Each row is a point. Each copy is the shape, with its points in the same order, stretched, turned, moved and blurred by noise. Some copies are also mirrored. Which?

Shape:
|  14 |  -9 |
|   8 |   7 |
|  -9 |  15 |
| -26 | -21 |
|  37 |   3 |
|  38 | -44 |
| -14 | -33 |
Copy 1:
|  22 | -11 |
|  10 |   1 |
|  -9 |   6 |
| -13 | -35 |
|  41 |   3 |
|  57 | -43 |
|   1 | -44 |
Copy 1 is: only turned
Copy 2:
| -18 |   0 |
|  -6 |  14 |
|  15 |  13 |
|  25 | -40 |
| -40 |  31 |
| -54 | -23 |
|   8 | -45 |
Copy 2 is: mirrored

Shape:
| -10 |  17 |  10 | -14 |
|  17 |   0 | -33 |   9 |
|  28 |  -6 |  12 | -22 |
|  35 |  15 | -21 |  15 |
| -18 | -31 |  55 |   0 |
|  28 |  -4 | -30 |  -6 |
| -23 |  -7 |  41 | -23 |
|  13 |  -9 | -51 |  -6 |
| -36 |   8 |  43 |   4 |
|  13 |  18 | -58 |   9 |
Copy 1, 10 rows:
|  -6 |   0 |  15 |  11 |
| -29 |   0 | -20 | -15 |
|   2 | -18 |  -1 | -21 |
| -30 |  22 |  -8 | -31 |
|  55 |  -8 | -14 |  17 |
| -30 |  -2 | -19 | -26 |
|  34 | -23 |  10 |  26 |
| -44 | -20 | -26 | -12 |
|  31 |   6 |   8 |  37 |
| -57 |   9 |  -8 |  -8 |
Copy 1 is: only turned
Copy 2, 10 rows:
|   9 |  -9 |  13 |  17 |
|  20 |   9 | -27 |  15 |
|  23 | -34 |  -7 |  -6 |
|   9 |  -4 | -37 |  21 |
|  -7 | -38 |  28 | -60 |
|  31 |   0 | -29 |  13 |
|   6 | -27 |  33 | -21 |
|  38 |  24 | -26 |  22 |
| -18 | -16 |  35 | -16 |
|  28 |  33 | -34 |  48 |
Copy 2 is: only turned
Copy 3, 10 rows:
|   2 |  -4 |  -8 | -29 |
|  21 |   6 | -21 |  29 |
|  35 | -18 |  16 |  -1 |
|  25 |  22 |  11 |  38 |
| -38 | -54 |  29 | -27 |
|  33 |   2 | -16 |  36 |
| -15 | -38 |   3 | -53 |
|  32 |   1 | -50 |  33 |
| -39 | -25 |   7 | -44 |
|  37 |  24 | -55 |  37 |
Copy 3 is: only turned
Copy 4 (10 x 4):
|  -1 |   3 |  31 |  -6 |
|   3 | -29 | -26 | -22 |
|  30 | -14 |  21 |   0 |
|   1 | -43 | -28 |  -2 |
|  37 |  52 |  39 |  25 |
|  14 | -37 | -15 | -23 |
|  18 |  36 |  54 |   2 |
|   5 | -36 | -23 | -48 |
|   2 |  46 |  42 |  20 |
| -16 | -49 | -33 | -40 |
Copy 4 is: mirrored

Shape (14 x 8):
|  23 |  -3 |   9 |   3 | -22 |  28 | -50 | -16 |
| -28 | -40 | -26 |   2 |  11 | -16 |  -5 |  19 |
|   6 |  10 |  43 |  -2 | -18 |  39 | -34 |  10 |
| -18 |  13 | -12 | -20 | -16 | -12 |  -7 | -31 |
|  26 |   3 |  11 | -12 |  -5 |  43 | -34 |  20 |
|  33 | -26 |   2 |   5 | -39 |  43 | -25 | -10 |
|   4 | -10 | -15 | -11 |   1 | -17 |  45 |  29 |
| -49 |   5 | -22 |  -3 | -47 | -41 |  -1 |  -9 |
| -12 |   4 | -24 |   0 | -20 | -27 |  18 |  51 |
| -21 |  12 |   9 |   5 | -20 |  46 | -27 | -34 |
| -40 |  -2 | -15 | -44 | -32 | -25 |  -8 | -36 |
|  -6 |  15 |  -6 |   9 |  -2 | -34 |  -1 |  -9 |
|   9 |  25 |   1 |  13 | -14 |  58 | -28 |  -2 |
| -21 | -31 |   7 |   6 |   1 | -33 |  37 |  13 |
Copy 1:
|   8 | -33 |  -1 |  29 |  -1 | -12 |  61 |  -7 |
| -48 |   7 |   8 |  21 | -13 |   7 | -25 | -22 |
|   2 | -49 |  10 |   0 |  18 |  -1 |  54 |  30 |
| -17 |  24 |  -1 | -10 | -16 |   2 |  61 | -18 |
|   8 | -54 |   0 |   8 |  -8 | -13 |  40 |  17 |
|   2 | -48 |   1 |  29 |  -5 | -54 |  50 |  -9 |
| -20 |  17 | -18 | -11 |   3 | -19 | -32 |  -9 |
| -65 |  59 |   4 |  -2 |   5 | -22 |  45 |   4 |
| -51 |  24 | -20 |   3 |  -1 | -27 | -21 |  23 |
|   8 | -17 |  43 |   4 | -16 | -23 |  71 |  14 |
| -47 |  35 |   1 | -25 |  -9 |  11 |  64 | -37 |
| -15 |  37 |  -8 |  10 |   8 |  12 |  20 | -11 |
|  19 | -36 |  19 |  13 | -31 | -33 |  48 |  36 |
| -37 |  39 |  -4 | -15 |  31 |  -1 | -31 | -36 |
Copy 1 is: mirrored
Copy 2:
|   9 |   5 |  -3 | -21 |  31 |  35 |  20 |  24 |
|  27 |  -8 | -37 |  -8 |  -8 |  29 |  -9 | -51 |
| -40 |   4 |  -2 | -22 |   7 |  65 |  14 |  28 |
|  26 |  27 | -34 | -11 | -40 |  -7 |  -8 |  17 |
| -22 |  13 | -12 |  10 |  23 |  66 |  21 |   3 |
|   5 | -14 |  -2 | -20 |  47 |  28 |  52 |   1 |
|  -5 |  25 | -19 |  24 | -24 |  -6 |  -4 | -48 |
|  44 |  26 | -15 | -41 | -78 |  -9 |  -9 |  -4 |
|  10 |  35 |   3 |   6 | -51 |  19 | -13 | -44 |
| -12 | -27 | -15 | -22 | -19 |  36 |  18 |  47 |
|  45 |  43 | -65 | -30 | -53 |  -2 |   4 |   3 |
|  22 |  27 |  -2 | -10 | -36 | -19 | -32 |   3 |
| -24 | -19 |  11 |   6 |  -8 |  49 |  18 |  38 |
|  -4 |   1 | -20 | -17 | -21 |  -9 | -11 | -46 |
Copy 2 is: mirrored

Shape (14 x 11):
|  11 |  24 |   2 | -26 | -61 |  -5 | -15 | -21 | -38 |  -7 |  30 |
| -14 |   8 | -10 |   6 |  17 |   3 |  15 |  -5 |  50 |   8 |  16 |
| -31 | -46 |  17 |  14 | -47 |  15 |  25 | -19 |  -6 |   1 |  13 |
| -39 | -32 |   7 | -13 |  32 |  21 |  10 |  17 |  40 |  23 |   4 |
|  32 |  17 |  28 |  -2 | -55 |  36 | -35 |   3 | -22 | -14 |  43 |
|  39 |  33 |   3 | -29 | -27 |  20 |  11 |   2 | -24 |  -9 |  40 |
|  13 |  -1 | -10 | -34 | -25 |  18 | -38 | -19 | -37 |  -1 |  53 |
| -23 |  -9 |  -6 |  38 |   3 |  39 |  14 | -23 |  -4 |  14 | -30 |
| -45 |  -8 |  18 |  23 | -19 |   1 |  -6 |   0 |  13 |  21 | -33 |
| -30 |   0 | -27 |  21 |  25 |  10 |   3 |  31 |  17 | -35 |   6 |
| -13 | -15 |  35 |  45 |   8 | -12 |   9 |  -4 | -29 |   7 |  -9 |
|   8 | -40 |  10 |  43 | -12 | -10 |   0 | -37 |  22 | -10 | -44 |
|  35 |   2 | -11 | -35 | -43 |  16 | -12 |  28 | -38 |   2 |  23 |
|  -4 | -15 | -18 |  53 | -11 |  -3 |   4 |  -4 |  22 |  38 |   6 |
Copy 1 (14 x 11):
|  -4 |  23 | -15 |  11 | -37 | -30 |  41 |  20 |  24 |  16 | -19 |
| -18 |  16 |  33 |  13 |   4 |  33 |  -9 | -27 | -14 |   3 |  -8 |
| -33 | -16 | -31 |  -1 | -20 |  25 |  24 | -44 |  46 |  -6 |  18 |
| -15 |   3 |  38 |   4 |  24 |  36 |   6 | -49 |  12 | -31 |  15 |
| -31 |  -6 |   0 |  31 | -29 | -53 |  58 |   5 |  15 |  19 | -39 |
|   8 |  18 |  26 |  -9 | -40 | -38 |  39 |  -6 |   1 |  25 | -34 |
|  -2 |   9 |  24 |  18 | -11 |  -9 |  77 |   5 |  45 |   3 | -36 |
|  23 | -38 | -20 |   7 |  -7 |  46 |  -6 | -45 |  -3 | -21 | -11 |
| -14 |  -5 | -38 |  28 |   7 |  17 | -22 | -18 |  -2 | -24 |  23 |
|  11 |  -9 |  61 |  39 |  10 |  11 | -34 | -25 |   4 |  27 | -17 |
|  30 | -34 | -29 |  28 |   4 |  20 |  -2 | -44 | -17 |  18 |  39 |
| -13 | -57 | -33 |  -3 |  29 |  57 | -11 |  -5 |  -4 |  22 |  28 |
|   1 |  13 |  10 | -13 |  -8 | -47 |  43 |   0 |  33 |  15 | -32 |
| -21 |  -6 | -32 |  20 |  22 |  42 |   0 | -48 |  -3 |   9 | -11 |
Copy 1 is: only turned
Copy 2 (14 x 11):
|  35 |  57 | -41 |  30 | -27 | -16 |  24 |   7 |   1 | -27 | -13 |
| -10 | -44 |  -4 | -11 |   0 |  -7 | -40 |  -8 |  16 |   7 |   0 |
|  13 |  -2 |  11 |   1 |  27 | -61 |  38 | -19 |  13 |  27 | -27 |
| -47 | -39 |  60 | -21 |  -3 | -25 | -37 | -16 |  10 |  -9 |   8 |
|  41 |  45 | -13 |  43 |  -5 |   8 |  41 | -43 |  24 | -49 | -17 |
|  27 |  28 | -26 |  39 | -55 |  28 |  14 | -33 |  24 | -23 |  -6 |
|  51 |  54 |   4 |  21 | -31 | -21 |  -6 | -18 |   9 | -57 |  -4 |
|  24 |   4 |  34 |   2 |  45 |   5 |  16 |  29 |  14 |  26 | -38 |
| -32 |   6 |  19 |  -4 |  48 | -18 |  13 |  34 | -11 |  16 | -14 |
|   5 |  13 |  18 | -23 |  28 |   9 | -19 | -39 | -44 |  17 |   0 |
|  11 |  19 |  10 | -17 |  27 | -10 |  56 |   7 |   8 |  16 |  26 |
|   2 |   3 | -25 | -37 |  59 | -24 |  29 |  20 |  26 |  12 | -41 |
|  -3 |  85 |  -1 |  44 | -44 |   3 |  13 | -44 |  24 | -27 | -23 |
|   4 |   1 |   2 |  12 |  41 | -34 | -13 |   1 |  43 |  38 |  10 |
Copy 2 is: mirrored
Copy 3 (14 x 11):
|  11 |   5 |  18 |  23 | -22 |  21 | -32 | -57 |  43 |  26 |   7 |
| -17 |  17 |   6 | -33 |   4 |  12 |  10 |  -6 | -10 |  -2 |  19 |
|  41 | -12 |  58 |  11 |  29 |  29 | -35 | -59 | -28 | -24 |  16 |
|  18 | -25 |  43 | -44 |  18 |   9 |  10 |  -1 | -25 |   1 |  -5 |
|  14 |  11 |  13 |  11 | -18 |  -6 | -16 | -60 |  38 | -12 | -29 |
|  18 |  14 |   1 |  -5 | -47 |  12 |   6 | -28 |  43 |  -1 |   4 |
|  10 |   9 |  49 |   8 | -42 |  -6 | -26 | -29 |  25 |  16 |  -5 |
|  29 |   2 |  -6 | -10 |  -2 |  14 | -29 | -37 | -49 | -24 |  19 |
|  16 | -26 |   8 |   1 |  44 |  29 | -37 | -42 | -18 |   7 |  -4 |
|  21 |  14 |   8 | -20 |   9 | -25 | -23 |  17 |  15 | -29 |  19 |
|  33 | -19 |  -3 |  46 |  16 |  29 | -26 |  -1 | -10 | -32 |   9 |
|  -5 | -23 |   2 |  32 |  31 |   5 |  -9 | -33 | -54 |   0 |  40 |
|  19 | -30 |  22 |  -1 | -36 |  -6 |  -7 | -40 |  42 |  -2 |   0 |
| -30 | -20 |   0 |  -8 |  22 |  18 | -17 | -23 | -31 | -49 |  22 |
Copy 3 is: mirrored
Copy 4, 14 rows:
|  32 |  -2 |  56 |  -6 |  43 | -26 |  31 | -23 |  31 | -30 | -31 |
|  -6 | -46 | -37 |   3 | -17 |   8 |  -3 |   0 |  -2 |  25 |  12 |
|  28 | -16 |  33 |  36 | -51 |   4 |  50 |  27 |  -4 | -29 |  10 |
| -17 |  -9 | -41 |  24 | -43 | -22 |  34 |  33 | -13 |  24 |  35 |
|  33 | -20 |  69 |   5 |  53 | -51 |   7 | -34 |  14 | -25 |   8 |
|  20 | -35 |  46 | -14 |  50 | -38 |  11 | -24 |  52 |  -5 |  18 |
|   4 |   1 |  32 | -16 |  10 | -63 |  24 | -40 |  28 | -20 | -18 |
|  11 | -17 |  11 | -10 | -66 |  41 |  17 |  31 | -16 |   5 |  62 |
|  19 |  18 |   2 |  16 | -13 |  26 |  38 |  43 | -42 |   1 |  19 |
| -62 | -15 |   3 |   4 |  -9 |  14 |  -8 |  11 |   0 |  13 |  29 |
|  25 |  29 |  27 |  13 | -36 |  21 | -12 |  11 | -25 |  23 |  26 |
|  29 | -14 | -30 |  14 | -43 |  49 | -21 |  38 | -32 | -32 |  15 |
|  12 |  14 |  36 | -11 |  61 | -36 |  46 | -33 |  47 | -22 |   7 |
|  26 | -12 | -21 |   9 | -30 |  39 |  23 | -28 | -15 |  13 |  17 |
Copy 4 is: mirrored
